Each row of a before or after table is a point. One or more steps were done to the points. Then noise was added and the rows were shuffled. The steps act on columns, c1 being the first. Name the steps. A step turns or swaps two columns, mirrors them in a line or flattens them onto one, adds a multiple of one to another, or multiplies or shifts one. Angles are multiples of 10 degrees, from the lower column toward the higher: turns from -170 to 170, lines from 10 to 170 but not 90. Use the fewest steps. Two steps may share a column if one is a turn and the other turns, adds or multiplies; they go together, in the order done. Otherwise the lowest column goes first.

Before (12 x 3):
3.1,0.4,5.1
-5.0,-4.3,-2.2
5.4,-4.7,5.5
0.8,2.4,0.2
5.4,-4.5,-6.0
-2.7,7.4,-2.2
0.6,-3.0,-1.5
1.1,1.9,3.2
-4.8,6.6,4.7
0.4,5.7,3.2
-2.6,-3.3,-6.9
4.0,3.0,-3.1
After:
7.1,-9.0,-5.8
1.6,4.1,3.2
7.1,-0.7,5.6
1.2,2.4,0.1
-3.5,-8.1,-7.1
5.3,0.5,-3.2
4.0,3.8,4.9
-3.6,5.6,-2.0
0.5,8.0,3.1
-6.4,10.3,4.7
0.5,-4.2,-1.5
-6.3,-6.1,-2.4
Steps: multiply c1 by 1.3; add 0.7 times c3 to c2

Before (8 x 6):
-2.9,-4.0,5.1,-3.4,-2.1,8.6
2.5,3.0,3.8,-5.6,8.8,-0.4
-2.8,2.2,3.3,-7.9,5.8,-3.8
3.5,2.3,-5.6,-4.5,5.0,-1.7
5.9,-4.0,-1.6,1.7,-4.2,1.0
3.7,-2.7,-1.9,-3.1,4.2,-2.5
-6.8,2.5,9.3,-2.6,-1.3,6.3
0.2,-5.2,-0.1,4.9,1.8,4.5
After (8 x 6):
-3.4,4.2,7.5,-5.2,5.4,1.3
4.7,2.5,5.0,5.0,4.6,0.2
2.8,1.6,4.3,-5.2,9.0,-2.8
-8.5,-6.8,1.1,-9.8,-0.1,-2.7
-4.0,-5.5,2.3,-5.2,-2.9,-6.9
7.5,-0.4,-1.3,1.6,-5.8,-1.0
4.8,5.3,2.8,1.1,0.8,-1.3
0.5,0.3,-4.6,0.7,-2.4,-6.3
Steps: multiply c1 by 1.3; turn c2 and c5 by 40 degrees; turn c2 and c6 by 130 degrees; mirror c3 and c4 in the line at 130 degrees

Before, 13 rows:
-4.7,4.2,-2.2,-4.5,-7.0,-2.0,1.1,-4.8,1.2
3.5,5.9,3.7,1.0,-1.4,4.9,2.6,1.0,0.5
-5.4,-9.4,0.4,3.3,5.1,-0.8,-3.9,-5.0,-0.4
1.3,-0.3,4.8,3.1,-5.7,2.5,5.3,-2.0,-0.2
-8.1,-8.0,1.2,1.1,2.2,-0.7,-5.2,-4.4,8.9
-3.6,7.2,7.5,0.3,-1.7,3.0,6.1,-1.4,-3.0
-4.0,2.2,-2.0,-2.2,-5.6,-7.2,6.4,-5.0,2.6
5.0,5.1,3.1,-0.6,-1.3,4.2,7.0,1.4,-0.3
-5.3,-1.3,1.5,6.2,-1.5,6.1,2.3,4.9,-1.5
-4.9,-3.2,-4.0,1.7,3.1,-0.3,-2.8,-4.4,1.4
-2.1,1.2,4.6,-2.7,-0.9,1.9,7.2,5.4,-1.5
-9.9,-7.3,-3.6,4.2,5.4,0.9,0.7,-7.2,7.1
2.1,4.2,0.5,6.3,2.6,-6.8,-4.0,-2.4,5.4
After, 13 rows:
0.2,-9.5,-5.0,3.3,7.2,-2.8,-5.2,-1.6,-2.8
3.3,4.8,4.9,-0.7,-1.7,2.4,9.1,0.6,2.1
3.8,5.8,3.4,1.3,-1.9,2.4,3.5,0.1,1.5
-2.0,3.0,-4.1,-2.4,-2.2,-8.9,8.2,-7.2,-1.5
8.0,6.0,-4.0,0.3,-0.6,1.1,7.8,-2.3,5.2
4.6,-0.3,1.2,3.0,-3.9,0.6,6.8,-4.4,0.4
0.6,5.8,2.1,6.4,3.4,-8.9,-5.1,-0.8,-3.8
-4.1,-2.3,-5.0,1.7,5.0,-2.3,-3.7,-2.2,-2.4
-3.8,-4.3,-9.8,4.1,8.0,-1.2,0.6,-3.5,-9.3
1.7,-2.1,-5.3,5.8,-3.5,4.1,2.7,3.6,0.7
4.5,0.6,-1.7,-2.3,-3.4,-0.2,9.5,4.0,2.0
1.2,-4.5,-7.8,0.9,4.1,-3.0,-6.5,-2.4,-11.4
-2.4,4.3,-4.1,-4.2,-3.5,-4.0,1.5,-7.7,0.5
Steps: swap c1 and c3; mirror c2 and c9 in the line at 10 degrees; turn c5 and c8 by 30 degrees; shift c6 by -2.0; multiply c7 by 1.3

Before, 12 rows:
-5.8,-1.1,0.7,-6.3,3.7,-2.2,-0.9,2.7,9.2,-1.0,-2.7,-2.4
4.1,10.3,-4.3,-4.9,-1.3,-4.3,2.0,-2.2,-0.4,4.2,-0.1,0.3
-0.8,0.0,-6.1,-1.8,4.8,5.9,-6.8,0.3,1.5,-10.7,3.0,-1.0
5.7,-0.2,-8.0,0.5,-4.0,0.3,7.1,6.8,-1.0,-2.5,-1.1,-1.5
2.7,-2.0,1.0,0.4,-6.7,-1.9,-2.0,-1.5,-6.1,-8.1,-0.1,-7.3
-5.7,-0.2,-3.4,-1.1,0.3,-5.9,7.4,-4.7,0.7,-2.6,-4.9,-3.6
4.9,3.6,1.7,-0.5,-0.9,0.1,0.6,1.2,-2.9,-7.6,0.0,2.8
2.3,3.9,5.1,-7.4,-3.5,4.8,4.4,3.9,-5.9,2.9,-8.6,1.2
2.0,1.3,-1.7,-2.0,-1.0,-6.6,-7.9,-4.1,-4.6,0.0,-6.5,0.7
1.1,-1.3,3.0,-4.6,-3.4,0.0,7.5,1.5,-7.2,1.7,0.5,1.2
-3.3,1.0,-2.7,0.4,-4.7,3.3,2.2,-3.3,7.9,0.2,-0.5,2.9
-11.1,2.9,1.1,4.2,-0.7,-4.4,-7.0,-2.0,3.7,-1.3,0.3,-3.4
After:
4.6,7.4,0.4,-4.1,-1.9,-5.0,-4.0,-3.4,-0.6,2.9,-0.4,0.6
-5.3,-0.4,-0.1,-5.9,3.2,-2.1,0.5,1.3,4.7,-0.8,-3.1,-1.9
-5.8,-3.2,-1.1,-1.4,0.6,-6.1,2.1,-6.0,-7.0,-4.0,-5.2,-1.7
5.3,2.8,-2.1,0.1,-0.2,0.8,-2.5,0.1,-2.6,-6.0,-0.4,1.7
3.1,4.1,-0.1,-2.6,-0.6,-6.4,-2.5,-5.8,-14.0,-0.7,-6.4,0.7
1.3,-4.3,1.1,-4.9,-2.9,-0.5,2.4,0.3,-6.5,2.9,0.9,-0.2
-11.8,5.6,-0.6,4.0,-0.9,-4.1,-3.1,-3.4,4.0,-0.5,-1.1,-2.9
-3.2,0.2,0.2,-0.8,-5.0,2.4,-0.8,-4.7,7.8,-0.6,-0.7,1.4
1.9,0.1,1.8,-7.1,-3.7,5.4,-1.3,3.1,-19.0,3.7,-9.0,1.0
5.1,-3.1,-2.0,0.7,-4.5,0.2,1.6,6.0,-3.1,-5.3,-0.7,-1.4
-1.1,2.4,-3.9,-1.6,5.0,5.6,-2.2,-0.8,6.1,-11.3,2.9,-0.9
3.2,-1.5,-2.2,0.1,-6.8,-1.9,0.3,-2.0,-6.7,-7.7,0.3,-4.5
Steps: flatten c2 and c7 onto the line at 150 degrees; flatten c3 and c10 onto the line at 70 degrees; shift c8 by -1.0; add 1.5 times c11 to c9; multiply c12 by 0.7

Before:
-1.7,-0.3,-2.8,-2.0,-0.7,-4.2,-0.6,5.3,6.0,-4.7,-6.5,-5.3,-4.0,4.7,-2.3,4.1,0.0,4.4
-2.1,4.3,1.3,-1.8,1.1,-7.6,0.3,-0.8,2.9,0.9,-3.8,-6.4,1.3,1.9,-2.7,5.6,2.7,-4.0
1.0,3.7,0.2,4.4,-5.5,3.7,-2.0,0.5,-5.6,1.5,3.4,-13.3,1.8,10.2,9.0,4.2,2.5,-4.8
0.1,-8.1,6.0,2.0,-6.4,1.8,8.7,7.4,-1.4,-1.5,4.1,-0.6,4.3,-2.8,1.5,-1.7,-1.9,0.5
-4.4,-1.0,-4.2,-7.1,7.3,-0.1,0.5,3.0,2.9,2.0,-4.0,-5.2,-1.7,6.8,-0.7,2.0,4.3,0.1
6.6,-6.7,6.1,6.7,-1.8,2.3,6.6,-0.5,4.2,-3.8,-0.7,4.4,0.1,1.8,0.1,-1.6,-4.8,-2.7
6.5,-2.6,2.3,1.8,-3.5,1.8,-1.5,-4.5,-11.1,-1.6,1.4,-10.3,2.6,3.9,7.9,4.0,3.4,0.1
-0.2,-5.9,1.7,7.3,-2.5,2.4,1.3,4.0,0.1,-1.2,2.2,-0.6,-4.3,-7.2,2.1,-3.0,-1.7,-2.0
-7.0,-0.7,0.6,-0.3,5.4,-5.2,-5.1,3.2,1.0,2.6,-3.0,-3.2,-1.0,9.5,-4.1,5.5,1.3,4.6
5.0,-7.5,6.3,6.0,-0.5,-3.0,8.6,7.0,1.5,2.0,-3.9,0.4,-1.5,-3.1,4.5,-4.1,-7.4,-0.5
-0.2,-6.5,-1.1,8.3,-4.0,1.8,11.2,4.2,-4.0,-0.3,-0.6,0.3,-0.3,-2.8,-3.4,-9.0,-5.2,2.4
8.6,-6.3,1.9,4.4,-1.3,-1.3,3.0,9.6,0.6,0.8,-2.1,-1.7,2.1,-2.1,-5.3,3.4,-2.1,-6.7
-0.3,1.9,-2.7,-1.0,0.5,-6.1,-1.0,3.2,5.3,4.3,-3.1,-0.6,-3.9,7.0,-0.9,2.5,8.7,4.6
-0.7,-7.6,0.6,-0.5,-5.3,-3.7,3.2,3.8,-2.1,0.5,-5.8,3.2,-1.5,2.5,-0.3,2.9,-2.7,-6.1
After, 14 rows:
5.0,-7.4,-5.9,6.0,4.5,2.9,8.5,7.0,-3.5,7.8,-5.5,-2.4,-1.5,-3.0,-2.1,-4.1,-7.4,-0.8
-0.2,-5.9,0.5,7.3,2.5,2.9,1.4,3.9,-4.8,-4.5,-1.4,0.9,-3.9,-7.5,2.9,-2.9,-1.7,-2.1
8.4,-6.5,-2.7,4.4,3.7,0.7,3.0,9.5,-4.3,4.0,4.2,0.8,-1.4,-2.0,-3.9,3.6,-2.2,-0.9
-6.9,-0.5,-5.2,-0.1,10.5,-2.8,-5.2,3.0,-4.1,7.1,2.7,1.4,1.3,9.5,-4.5,5.6,1.3,0.6
0.9,3.6,-2.1,4.4,-0.4,2.6,-2.0,0.4,-10.7,-3.7,-7.2,13.4,-0.5,10.1,6.2,4.2,2.5,-0.5
-0.4,1.8,-2.8,-1.1,5.5,-5.9,-1.0,3.4,0.4,9.0,-0.3,-0.4,-1.0,6.6,-3.3,2.6,8.8,-0.6
-0.8,-7.7,-1.9,-0.6,-0.3,-2.0,3.2,3.9,-7.1,9.2,-1.7,-4.3,-3.5,2.4,-5.6,2.8,-2.7,-2.1
-0.4,-6.4,1.8,8.3,1.0,0.4,11.2,4.3,-8.9,0.5,3.1,0.4,1.0,-2.8,-1.9,-9.0,-4.9,0.6
0.2,-8.2,-2.5,1.8,-1.4,5.7,8.5,7.5,-6.3,-7.6,0.1,-0.2,3.5,-2.8,4.3,-1.8,-1.9,2.0
-4.4,-1.0,0.5,-7.2,12.2,-3.4,0.4,2.9,-1.9,8.1,-0.6,5.9,-1.3,6.8,-4.0,2.0,4.4,-0.9
6.5,-2.5,-3.6,1.9,1.4,3.0,-1.4,-4.3,-16.1,-3.8,-7.0,9.7,1.9,3.8,4.0,4.0,3.5,1.2
-2.2,4.3,-8.5,-1.7,6.3,-3.8,0.4,-0.7,-2.1,6.6,1.4,3.7,-0.7,2.0,-4.5,5.6,2.8,-0.4
-1.8,-0.4,-3.2,-1.8,4.1,-4.7,-0.6,5.3,0.9,5.0,0.0,4.4,-1.1,4.6,-7.1,4.0,-0.1,-0.6
6.6,-6.8,-0.5,6.8,3.2,6.3,6.5,-0.4,-0.8,-2.9,-0.4,-4.8,-1.1,1.8,-0.7,-1.4,-4.8,-0.7
Steps: turn c3 and c6 by 50 degrees; turn c3 and c12 by -160 degrees; shift c5 by 5.0; shift c9 by -5.0; add -1.5 times c11 to c10; turn c11 and c15 by 70 degrees; flatten c13 and c18 onto the line at 30 degrees

Before (12 x 32):
-5.9,4.1,0.4,-5.7,-0.9,-6.7,5.4,4.9,-5.1,9.5,4.4,-6.3,4.6,-4.1,0.2,-1.5,2.4,-6.2,2.7,3.2,2.2,-3.1,-9.3,8.2,0.2,0.7,-8.2,-3.7,-3.6,-6.2,5.0,6.2
1.7,-1.9,1.6,1.3,-9.9,2.4,-6.1,-6.0,6.0,2.0,1.2,2.1,-1.2,-1.7,4.6,-5.8,-0.6,6.3,4.2,1.1,-0.6,0.5,-2.2,1.9,-1.8,-7.3,-4.2,-4.5,-4.5,-1.0,1.5,-1.4
1.6,-7.7,1.7,1.7,-9.9,-0.8,-2.0,-4.6,6.1,8.4,2.8,-1.1,0.8,3.3,6.2,-2.5,-4.0,2.8,1.0,-0.2,-7.8,-1.7,-1.9,0.3,4.7,-2.0,-1.5,-4.6,-0.7,-0.7,-3.0,-1.5
-2.8,-4.3,-10.5,-5.8,-4.0,-7.9,0.9,4.2,1.7,-1.9,2.0,3.1,6.5,-1.4,5.5,-5.1,-2.6,0.0,1.3,0.4,-2.8,-0.4,-4.7,3.9,4.2,-1.3,-6.1,9.3,-3.1,0.0,2.5,5.5
3.3,0.5,-3.1,-1.1,-4.9,7.7,2.6,-5.5,-3.5,1.0,-9.0,-11.1,0.5,-2.3,-3.0,0.3,6.6,-7.8,4.8,-2.4,-1.0,-0.1,-2.7,8.0,-0.8,-0.8,0.7,-4.8,5.9,-0.2,-5.2,8.7
3.0,5.7,-0.9,-4.7,-5.4,7.8,2.3,-1.6,-7.2,2.7,-6.2,-6.8,-5.1,-1.4,-5.1,2.3,-1.4,-3.7,7.7,-3.2,-5.2,-2.8,2.6,6.2,-6.9,0.0,-0.6,-1.9,8.8,-5.4,-1.8,5.9
-4.9,1.9,-2.3,-5.4,-4.5,-2.7,-1.2,3.3,-4.5,4.4,5.3,-3.0,5.8,-3.4,6.6,-0.4,0.7,-5.3,-1.6,6.2,2.6,2.1,-8.3,2.9,0.2,-0.9,-2.4,2.7,4.5,-4.7,6.3,9.3
2.9,-1.2,3.9,5.8,-16.0,-2.8,-4.7,1.8,3.1,5.9,0.1,1.8,1.9,3.4,9.3,-2.0,-3.3,1.6,-0.2,-0.9,-1.1,5.1,1.0,-2.5,1.8,-7.6,-5.5,-5.4,-6.9,3.3,-4.6,-0.2
-3.8,6.0,2.8,-6.6,-1.1,-7.4,-0.8,7.4,-0.2,5.7,3.6,-3.2,9.0,-1.5,-2.3,-2.0,2.0,-1.5,-2.5,4.8,6.1,0.9,-9.8,0.5,4.9,1.2,-4.4,3.6,-0.5,-0.6,5.6,1.9
1.5,3.0,-2.1,-6.6,-3.7,4.7,0.7,-5.6,-8.2,4.2,-4.1,-6.3,-3.4,1.1,1.1,-2.9,2.5,-4.2,7.4,-4.4,-1.7,-2.5,-1.4,1.0,3.5,4.0,-1.9,-8.3,1.4,-3.7,2.6,7.0
3.6,7.5,-4.8,-11.8,-2.2,5.3,6.8,-5.6,-5.7,0.6,-3.5,-9.1,1.1,-5.9,0.0,2.5,5.7,-5.2,2.6,-2.0,-4.9,2.0,-2.3,5.3,-5.6,5.8,-2.4,-1.8,4.0,-5.2,-1.9,5.4
-2.5,-3.1,-2.7,7.6,-10.5,0.7,-0.3,0.4,4.1,1.4,7.4,-0.5,-0.4,2.0,4.0,-3.8,0.6,3.7,-4.4,-1.0,-0.8,0.4,-0.1,-3.5,5.6,-6.2,-3.3,-2.4,-5.9,-1.0,-2.5,-0.9
After (12 x 32):
-0.1,-3.9,-10.5,-6.0,0.5,-8.0,1.3,4.3,1.7,-2.5,4.2,3.0,6.9,-0.8,5.0,-5.5,-2.5,-0.1,1.5,2.3,-2.8,-0.5,-4.7,3.4,4.3,-1.5,2.1,-8.9,2.7,-0.4,3.0,5.7
8.8,-3.6,-2.2,7.7,7.5,0.8,-0.6,0.7,5.1,0.9,0.7,-0.3,0.2,1.6,4.0,-3.3,0.2,3.7,-4.6,6.5,-0.7,0.5,0.0,-3.4,5.9,-6.3,8.6,0.6,3.1,0.2,-2.7,-0.7
-7.4,0.7,-3.6,-1.3,4.0,7.5,2.7,-5.7,-2.6,0.5,-4.5,-10.9,0.3,-2.5,-3.3,0.6,6.9,-7.6,5.2,-4.0,-0.8,0.0,-2.6,7.9,-0.8,-0.8,-1.4,5.4,-5.7,0.3,-4.8,8.4
-1.2,2.3,-1.8,-6.2,2.5,4.5,1.0,-5.5,-8.2,4.8,-4.9,-5.8,-3.8,1.0,1.2,-3.0,2.5,-4.4,6.7,2.0,-1.8,-2.5,-1.5,1.4,3.6,4.0,1.8,7.6,-3.7,-0.2,3.1,6.7
-5.8,5.3,-1.0,-4.7,4.4,7.3,2.0,-1.6,-7.2,2.1,-1.7,-6.9,-5.3,-1.3,-4.8,2.3,-1.2,-3.3,7.9,-6.4,-5.7,-2.7,2.4,6.4,-7.0,0.2,5.2,3.7,-7.6,-0.2,-1.5,5.6
0.7,-0.7,3.7,6.2,11.0,-2.8,-5.2,2.2,3.0,6.3,-1.1,1.8,1.6,3.2,9.7,-1.7,-3.2,1.5,-0.3,7.3,-1.5,5.2,0.7,-3.6,1.8,-7.5,14.0,6.1,4.2,-0.4,-4.3,-0.4
6.0,2.2,-2.9,-4.9,2.4,-3.3,-1.1,3.3,-4.2,4.1,1.0,-2.9,6.3,-3.4,6.8,-0.5,0.2,-5.0,-1.5,-9.1,2.4,1.9,-7.7,2.9,1.0,-0.4,-4.4,-5.7,1.4,-0.5,6.1,9.1
7.4,4.5,-0.2,-5.7,-3.0,-7.2,5.3,4.8,-5.3,9.5,-3.2,-6.2,3.9,-3.9,0.6,-0.8,2.6,-6.2,2.9,1.3,2.3,-2.9,-9.5,8.0,0.1,0.8,-1.6,-1.1,5.6,-0.7,5.7,6.3
-3.4,7.4,-4.4,-12.0,0.6,5.1,6.5,-5.1,-5.3,0.8,-0.3,-9.4,1.0,-6.3,-0.2,2.3,5.6,-5.5,1.9,-2.5,-5.6,2.3,-1.9,5.3,-5.4,5.7,1.2,4.0,-4.5,0.0,-2.1,5.1
2.0,-2.1,1.4,1.9,6.2,3.0,-6.5,-6.0,5.3,1.8,-0.5,1.9,-1.0,-2.2,5.1,-5.8,-0.8,6.4,4.2,4.8,-1.0,0.1,-2.1,2.1,-1.9,-7.5,6.8,5.4,3.4,0.3,1.5,-1.3
3.2,-7.1,1.9,1.7,8.0,-1.2,-1.5,-4.3,6.1,8.8,-0.3,-1.0,0.2,3.3,6.3,-2.6,-4.2,3.0,0.8,0.4,-7.9,-1.4,-2.2,-0.1,4.4,-2.8,3.8,4.2,-0.3,0.5,-3.6,-2.0
3.3,5.5,2.9,-6.2,-1.5,-7.2,-0.2,7.6,0.0,5.9,1.4,-3.0,9.2,-0.9,-2.5,-1.5,2.9,-1.2,-3.0,-3.0,6.6,0.7,-9.2,0.9,4.7,1.3,-5.2,-5.1,4.4,0.7,5.3,1.8
Steps: turn c1 and c28 by 140 degrees; turn c1 and c11 by -60 degrees; turn c5 and c27 by -150 degrees; add 1 times c23 to c27; turn c20 and c29 by 130 degrees; multiply c20 by 1.3; multiply c30 by 0
